Each point is reached from the start by the listed moves, each made 0, 1 or 2 times, or once backwards (-1), plus a little noise. Is the number of moves made odd or even? Then give how often each move was made.

Moves:
(1): [+0.17 +0.15 -0.02 -0.28]
(2): [-0.30 -0.08 +0.31 +0.12]
(3): [+0.09 -0.22 +0.29 +0.10]
Start: [-0.08 +0.06 +0.02 +0.04]
Points:
[+0.38 +0.29 -0.30 -0.36] -> even (1, -1, 0)
[+0.18 -0.01 +0.28 -0.14] -> even (1, 0, 1)
[-0.38 -0.63 +0.94 +0.63] -> even (-1, 1, 2)

Moves:
(1): [+0.18 -0.07 -0.08 -0.07 -0.19 +0.01 -0.16 +0.01]
(2): [+0.05 +0.11 +0.21 -0.19 -0.08 -0.09 -0.03 -0.42]
(3): [+0.09 -0.18 -0.12 -0.15 +0.19 +0.22 +0.21 -0.17]
(4): [+0.10 +0.19 -0.26 +0.14 +0.33 -0.07 -0.22 -0.10]
(5): [-0.01 +0.14 -0.08 -0.16 -0.27 +0.15 -0.29 +0.08]
(6): [-0.17 -0.03 +0.20 +0.41 +0.11 +0.04 -0.23 -0.10]
Start: [-0.14 -0.01 -0.05 +0.04 -0.12 +0.02 +0.14 +0.16]
Points:
[+0.53 -0.12 -0.76 +0.19 +0.59 -0.02 -0.09 -0.26] -> even (2, 0, 1, 2, -1, 0)
[+0.20 +0.28 -0.98 +0.08 +0.51 -0.06 -0.06 +0.48] -> even (0, -1, 0, 2, 0, -1)
[-0.13 +0.02 +0.45 -0.09 +0.01 +0.14 +0.06 -0.97] -> even (0, 2, 1, 0, 0, 1)
[-0.07 +0.20 -0.45 -0.76 -0.41 +0.52 +0.16 +0.24] -> odd (-1, 0, 1, 0, 2, -1)
[+0.00 +0.42 -0.33 +0.44 +0.12 +0.40 -1.33 -0.67] -> odd (1, 1, 1, 2, 2, 2)

Moves:
(1): [+0.14 +0.11 +0.11 +0.02 +0.16 -0.06 +0.02 -0.03 +0.13 -0.06 +0.10 +0.05 +0.04]
(2): [-0.01 +0.04 -0.26 +0.02 -0.15 -0.16 +0.12 -0.05 -0.09 +0.05 +0.01 -0.07 +0.09]
(3): [+0.04 +0.16 -0.02 -0.04 -0.11 +0.08 -0.17 -0.18 +0.06 -0.08 -0.03 +0.09 +0.28]
(4): [-0.03 -0.10 +0.02 +0.00 -0.17 -0.16 -0.09 -0.05 +0.06 +0.04 -0.06 +0.06 +0.00]
(5): [-0.09 -0.02 +0.31 +0.11 +0.09 -0.14 +0.09 -0.08 +0.04 +0.18 -0.13 +0.02 -0.01]
(6): [-0.01 +0.10 -0.14 +0.28 +0.02 -0.18 +0.20 +0.15 -0.03 +0.02 +0.08 -0.23 -0.02]
(7): [-0.05 -0.09 +0.05 -0.08 -0.03 +0.00 +0.05 +0.05 -0.01 -0.06 +0.09 -0.10 +0.03]
(8): [+0.01 -0.02 +0.13 -0.18 -0.20 -0.08 -0.12 +0.07 -0.05 -0.03 +0.09 -0.09 -0.22]
(9): [+0.02 +0.21 +0.00 +0.01 +0.05 +0.09 -0.13 -0.16 +0.05 +0.26 +0.35 +0.12 +0.07]
(10): [+0.15 -0.05 -0.08 +0.14 +0.09 +0.02 +0.04 -0.04 +0.02 +0.20 -0.22 -0.06 -0.06]
(11): [+0.16 +0.11 -0.02 +0.12 +0.15 -0.06 -0.11 -0.15 -0.21 -0.24 +0.03 -0.24 -0.13]
Start: [-0.01 +0.01 +0.02 -0.02 +0.00 -0.11 +0.11 +0.06 -0.08 -0.15 +0.06 +0.04 +0.16]
Points:
[+0.80 +0.76 +0.49 +0.45 +0.72 -0.43 -0.35 -0.20 -0.20 +0.00 +0.98 -0.47 -0.81] -> odd (2, -1, -1, 0, 0, 1, -1, 2, 2, 1, 2)
[+0.06 +0.63 +0.61 +0.58 +0.37 -0.74 +0.02 +0.04 -0.04 +0.19 +1.12 -0.24 -0.41] -> odd (1, -1, -1, 1, 1, 2, -1, 1, 2, -1, 1)
[+0.32 +0.30 +0.39 +0.27 -0.29 -1.27 -0.03 -0.14 -0.09 -0.22 +0.22 -0.31 -0.30] -> odd (2, 1, 0, 2, 1, 1, -1, 2, 0, 0, 1)
[-0.12 +0.81 +0.53 +0.76 -0.06 -0.64 -0.47 -0.77 -0.21 +0.03 +0.64 -0.25 +0.50] -> odd (-1, -1, 2, 2, 2, 2, 0, 0, 2, -1, 2)
[+0.43 +0.92 -0.40 +0.14 -0.76 -0.93 -0.61 -0.38 -0.41 -0.90 +1.08 -0.61 +0.28] -> odd (1, 1, 2, 2, -1, 2, 0, 2, 1, -1, 2)
[+0.18 +0.37 +0.57 -0.07 +0.03 +0.13 -0.89 -0.98 -0.26 -0.31 +0.06 +0.18 +0.43] -> even (-1, -1, 2, 1, 1, -1, 0, 0, 1, 0, 2)

Moves:
(1): [-0.05 +0.01 +0.05 +0.12 -0.16 -0.02 +0.04 +0.12 +0.04 -0.16 +0.10 +0.01 +0.16 +0.10]
(2): [+0.12 +0.02 +0.02 -0.01 -0.02 -0.07 +0.29 +0.19 +0.23 +0.10 +0.18 -0.05 +0.09 +0.03]
(3): [-0.06 +0.05 +0.13 +0.01 +0.01 -0.25 +0.03 -0.04 +0.10 +0.10 +0.01 +0.07 -0.03 -0.21]
(4): [-0.20 -0.03 +0.01 +0.28 +0.12 +0.01 -0.01 -0.02 +0.09 -0.22 -0.03 -0.14 +0.09 -0.05]
(5): [+0.12 +0.18 -0.12 -0.01 -0.11 +0.10 +0.05 -0.20 -0.03 -0.07 -0.05 +0.01 -0.17 -0.12]
(6): [+0.11 -0.01 -0.06 +0.05 +0.04 -0.08 +0.06 -0.02 +0.21 -0.04 +0.09 +0.02 +0.12 +0.07]
(7): [+0.23 +0.14 +0.03 +0.03 +0.04 +0.04 -0.08 +0.08 -0.08 +0.16 +0.15 -0.09 -0.14 -0.08]
(8): [-0.04 -0.04 +0.18 -0.04 -0.05 -0.14 +0.12 -0.02 +0.07 -0.08 -0.06 -0.14 -0.03 -0.07]
(9): [+0.03 -0.09 -0.03 +0.31 -0.10 +0.05 -0.08 +0.00 +0.07 -0.28 +0.46 +0.20 -0.12 +0.17]
(10): [-0.07 -0.02 -0.07 +0.24 -0.13 +0.01 -0.23 -0.08 +0.07 -0.01 +0.05 +0.02 -0.22 +0.00]
(11): [+0.00 -0.13 +0.07 +0.20 -0.08 -0.14 +0.12 +0.04 -0.14 -0.01 +0.00 -0.13 +0.03 -0.06]
(12): [-0.21 +0.02 +0.36 +0.18 +0.04 +0.05 -0.01 -0.18 +0.13 +0.32 +0.20 -0.10 -0.05 -0.36]
(13): [+0.09 -0.07 -0.14 -0.20 -0.04 +0.07 -0.02 +0.12 -0.22 -0.08 -0.26 +0.09 +0.11 -0.11]
(14): [-0.26 -0.09 -0.09 -0.06 -0.17 -0.17 +0.00 -0.03 -0.13 -0.08 +0.01 -0.02 +0.18 -0.08]
Start: [-0.03 -0.13 -0.06 +0.14 -0.18 -0.14 +0.04 +0.16 +0.03 -0.01 -0.01 -0.01 -0.07 +0.02]
Points:
[-0.58 +0.17 +0.51 +1.50 -0.35 -0.21 -0.25 -0.24 +0.72 -1.14 +0.95 +0.24 -0.61 +0.01] -> odd (2, -1, 2, 2, 1, -1, 0, 1, 2, 0, -1, 0, -1, -1)
[-1.40 -0.47 +1.38 +1.78 -0.43 -0.72 +0.09 -0.06 +1.01 -0.29 +1.48 +0.05 +0.01 -0.45] -> even (2, 0, 2, 1, -1, -1, -1, 1, 2, 0, 0, 2, -1, 0)
[-0.90 -0.32 -0.50 +1.14 -0.85 -0.70 -0.62 -0.09 +0.28 -0.74 +0.33 +0.18 +0.37 +0.03] -> even (2, -1, 1, 1, 0, 2, 0, -1, 0, 2, 0, 0, 0, 2)
